Each row of a before or after table is a point. One or more steps were done to the points. Then noise was added and the rows were shuffled. The steps act on columns, c1 being the first. Write out the steps. A step turns or swaps two columns, mirrors them in a line or flattens them onto one, adds a multiple of one to another, or multiplies or shifts one. Angles are multiples of 10 degrees, from the lower column toward the higher: turns from -170 to 170, lines from 10 to 170 but not 90. Use the fewest steps. Two steps may share a column if one is a turn and the other turns, adds or multiplies; they go together, in the order done. Otherwise the lowest column goes first.

Before:
[[-21  51  60]
 [ -2  38   7]
 [ -9   9  26]
 [-28 -43 -10]
 [-24 -36  24]
 [ 29  26  28]
 [ -3 -22 -28]
 [ 43  -7 -13]
 [ 16 -21 -41]]
After:
[[ 22 -36   4]
 [-13   0   1]
 [  0  19   7]
 [ 23  14   2]
 [ 49  -4   5]
 [-16  43  -1]
 [-11  48  -6]
 [-28 -42   2]
 [-20 -36  -1]]
Steps: mirror c1 and c2 in the line at 170 degrees; multiply c3 by 0

Before:
[[ -4   9 -18  -1  35 -11  15  20]
 [-33   8 -38   2  36   1  42   0]
 [ -6  -3  -6 -12 -20 -17   0  -5]
 [ -6  -6  -3  -6 -18 -11 -16 -13]
 [-22   3  -8  18  40  -4  22  -6]
 [-22  15  -9 -27  48   6  39   3]
 [ 31 -41 -11   2 -24 -17   1  -9]
 [ -7 -27   6   9   1  -8   5  16]
 [ 11 -25  -3   8  -7  12   0 -10]
 [ 21  -5  -4  17 -19  13   1   6]
 [  9 -17 -22  -7  -9  -7 -31  -6]
 [ -1 -20 -16   3 -28   0  -5  13]
 [-27 -12 -17  -7  40  18  22  11]]
After, 13 rows:
[[ 58 -43  -2  11 -19 -15  -1   3]
 [ -7  -1  -3  -2 -13 -14 -11   8]
 [ 14 -29  -4  -4 -12  -8  10  26]
 [-18 -15 -31   6  22  15 -11  11]
 [ 26 -24   3   7   2  13   5 -31]
 [ 22 -17  20  22   0 -11 -23  -1]
 [-22   6 -27   7  36  -7  19  24]
 [-37   8 -49  15  28   3  -9  21]
 [-11  10 -18  12  12 -12  -6  57]
 [ 24  -5  -3  14 -19  13  10 -28]
 [ -2  -8  12   1  -9  -9  -9  -2]
 [-34  17 -40 -17  33   4 -22  20]
 [ 14 -19  -1  14 -29  -2  -6  -7]]
Steps: add -0.7 times c2 to c1; turn c3 and c7 by 70 degrees; turn c4 and c7 by 60 degrees; turn c5 and c8 by 40 degrees; add -1.5 times c6 to c8

Before (11 x 11):
[[  0 -12   4  15   4   2 -17  -4  18  -6   3]
 [  1 -18  -5 -16 -11  10 -15   6  -1 -11  21]
 [ -3   0  16   2   9  11   4 -17   8 -15   6]
 [-19 -14 -24  -5 -18 -15 -13 -17  -6 -13   1]
 [ 18  10  -7  -2 -21  -4  -7   1   3 -23  33]
 [ 10  -8 -24  -1   1  12   2  10  -1 -20  17]
 [  0  -4  10  20 -17 -16   7  11  14   8   1]
 [  9   7 -15  13  -7   0   4  10  -8  14  27]
 [-11   4   2  13  -6 -19  -4  -2  20  -6  16]
 [-13 -11   6   6 -20   8 -14   7  -2 -22   5]
 [-10   9  12 -12 -23  12  -3 -19  21  -3  14]]
After, 11 rows:
[[ -3  -1  41   2   9  12   4 -17 -12   4   5]
 [-13 -27  15  -8 -21   7 -15   6  -6  13   6]
 [  0 -34   9  -4   4   1 -16  -4 -17  -5   2]
 [ 10 -17 -59 -10   1  13   2  11  -7  12  16]
 [  1 -18  24  11 -16 -15   6  11  -9 -12   1]
 [-11   2   4  16  -7 -20  -4  -1 -19  -8  17]
 [ -9  25  29   1 -22  12  -4 -20 -19  -9  14]
 [  2 -30 -12 -37 -12  10 -14   6  -3   7  22]
 [  7   8 -37  20  -6   0   5  10  11  -4  27]
 [-18 -26 -59 -22 -18 -15 -13 -16   2  11   1]
 [ 18  24 -18  10 -21  -5  -6   3 -10  13  32]]
Steps: multiply c2 by 2.5; turn c2 and c4 by 30 degrees; multiply c3 by 2.5; multiply c10 by 0.7; turn c9 and c10 by -150 degrees
